Each row is a point. The ring and each string are closed loops that go straight from each point to the next, and from the last back to the first. Before rounding, they use only three directions, however many columns there are. How many times does the string pass through the ring? Passing back the other way cancels.

Ring, 10 rows:
[[ 46   0 -17 -40]
 [ 42  29 -18 -35]
 [ 15  57 -12 -17]
 [-14  58 -11  -5]
 [-42  39 -10   3]
 [-54  13  -5   8]
 [-41 -25   9  10]
 [-15 -43  15   3]
 [ 16 -45   8 -15]
 [ 37 -29  -7 -33]]
String, 11 rows:
[[ 32 -16  24  -1]
 [ 72 -36   4 -36]
 [ 53 -21 -32 -59]
 [ 26 -10 -31 -46]
 [ 18  -8 -16 -30]
 [ 33 -15  13 -12]
 [ 38 -52  25  -8]
 [ 13 -73  18  -8]
 [-14 -49 -17 -26]
 [ -6 -12 -12 -19]
 [ 20 -24  26   3]]
Times through: 2

Ring, 8 rows:
[[ 41  35 -39  24 -34  25  15 -28  -9]
 [ 24  51 -27  30  -5  25  10 -38   2]
 [-13  44   5  38  33   3   9 -29   1]
 [-39  22  37  49  39 -17  18  -8  -9]
 [-41   2  48  54  22 -27  26   9 -21]
 [-18 -17  28  42 -11 -26  31  19 -34]
 [ 16 -13 -11  25 -36 -11  27   9 -35]
 [ 38  12 -34  21 -43  12  20 -12 -22]]
String (17 x 9):
[[  3 -46 -21  -6  -2 -44  18  21 -51]
 [  5   0  -6  26 -10 -11  21  -1 -26]
 [ 11  19   8  51 -37   9  29  -4 -17]
 [ 31  -6 -14  33 -64   4  32   7 -32]
 [ 30  10   1  55 -77  17  38   4 -25]
 [  7  20  10  51 -31   8  28  -5 -16]
 [  4  -8  -7  22 -10 -16  21   3 -30]
 [ -3 -47 -13  -2   0 -46  20  23 -51]
 [-20 -37  27  34 -13 -40  32  31 -45]
 [-24 -33  15  19  15 -44  22  21 -41]
 [-11  -7   2  21  13 -25  17   2 -28]
 [-21  20  42  68 -12  -2  32   1 -14]
 [-55   1  84  85  -1 -24  41  23 -23]
 [-50 -23  59  53  15 -43  33  28 -35]
 [-22 -28  10  16  20 -42  19  16 -38]
 [-29 -45  30  28   1 -50  30  34 -49]
 [-14 -36  27  40 -30 -33  36  32 -46]]
Times through: 1

Ring, 7 rows:
[[ 22 -32  45   8  46  40  21  27  27  38 -32  55  46  48]
 [ 28  19  32  -4  33  42  23  12   2  50  -8  34  27  12]
 [ 22  33  17  -3   2  31  10  -5 -33  47  34  -6  -1 -15]
 [  8 -15  13  11 -20  13  -8  -8 -44  28  55 -27 -11  -2]
 [  2 -56 -26   4 -21  -5 -16   2 -26  11  43   0   5   1]
 [  5 -73 -42  -5  -2  -6 -10  17   2   8  12  39  30  11]
 [ 11 -73  -4   2  26  13   4  28  26  17 -20  60  47  39]]
String, 16 rows:
[[  9 -49 -93 -29 -10 -16 -10  12  -2   8  19  51  29 -25]
 [ 15 -28 -21  -9   7  11   2  11  -3  25  11  33  24   1]
 [ 10 -68  31  16  23  22   4  23  13  22  -9  35  35  50]
 [ 13 -87  54  22  47  32  13  37  40  23 -41  61  56  79]
 [ 15 -56  63  23  37  37  13  26  20  32 -22  37  39  63]
 [ 20 -11 -12 -11  17  20  10  13   2  33   1  40  29   2]
 [ 30  20  -6 -19  33  33  23  15  10  46 -14  54  36  -4]
 [ 35  48  34 -10  38  50  30  10   0  60 -10  35  26   1]
 [ 30  51  48   0  24  49  24   0 -20  59  12   6   9  -1]
 [ 18  -1  54  16  12  36  10   3 -21  42  21  -6   6  21]
 [ 18  35  44  11 -10  33   5 -15 -53  48  56 -39 -20 -11]
 [ 13  20   0   0 -25  14  -5 -16 -56  36  66 -34 -20 -28]
 [ 13 -11 -18  -5 -10   9  -3  -1 -28  27  38   3   4 -13]
 [  9 -35   6   8  -5  12  -4   4 -21  24  30   2   8  11]
 [ -1 -73  11  21 -18   2 -17   4 -27  11  42 -13   2  26]
 [ -4 -87 -71  -7 -29 -25 -26   7 -18  -4  42  18  14  -6]]
Times through: 1
